Each wall is flat, endless, passes through zero and stands at right angles to its row. A trip goes straight from one point to another. List the walls that it crosses, first one first.

Walls:
(1): [ 34 -29  10]
(2): [-58  22  41]
(3): [ 1 42  9]
(4): [ 16  38 -41]
(5): [ -1 -40  18]
Trips:
[-95 -15  63] to [-27  23  -5] => 3, 5, 4
[ 5 35  5] to [ 51 -61 -43] => 2, 1, 3, 5
[ 46  20 -28] to [ 64  30 -35] => none
[-24  90 -58] to [-12  31  -8] => none
[-52  -2 -13] to [-46  82 -23] => 3, 4
[57 -5 74] to [ 28 -60 -58] => 3, 4
[-47  -1  49] to [ 23 -43  65] => 3, 1

Walls:
(1): [ 15  32 -95 -29 -10 -66 -15  11  23   2  46]
(2): [ 34  19  21  17 -10  -6 -21 -20 -14 -73 -27]
(3): [-13 -45  17   9  24 -24  50  13  36  15   7]
(4): [-20  -3 -18 -37 -30  43  24  60 -10 -53  30]
(5): [ 45  11   6  26  31  11 -68  14 -21  19 -30]
(6): [-21 -22  29   3  20  37 -49  55 -54  -1 -14]
(7): [ 16  -9  21  -4  33  -9  -6 -12   8  50  61]
(8): [ 38 -20  -6 -10  15  30 -25  39  -2  43   5]
Trips:
[ 33 -41 -33 -26 -20  -5  26   0  23 -28  13] to [ 41  51  43  23 -66   7  -3  19  -8 -20   8] => 8, 3, 1, 5
[  6  81   8  31  37   3 -19 -46  -5 -26 -26] to [ 29  17   6 -14  35  13  53 -20  16 -27  38] => 7, 5, 1, 3, 4
[-3 -9 28 16 -3  4 64 70 -5  6 22] to [  0  10  20 -42  46  58   9  20 -17  10 -11] => 5, 3
[-12 -28  31 -16 -30 -17 -34 -24  -6  19 -54] to [ -2   0  47  -3 -70 -24   4 -46  -6 -11  36] => 5, 6, 7
[ -6  -6 -15 -29  34 -22  24  36 -15 -35  71] to [-16  -4  83 -15  17   5  11 -55 -10 -10   0] => 1, 2, 4
[ 35  53 -17  33  23  -7   9 -13 -22  18  16] to [ 20  67  25  46  26  24 -30 -30  -8 -22  -3] => 8, 1, 6, 7
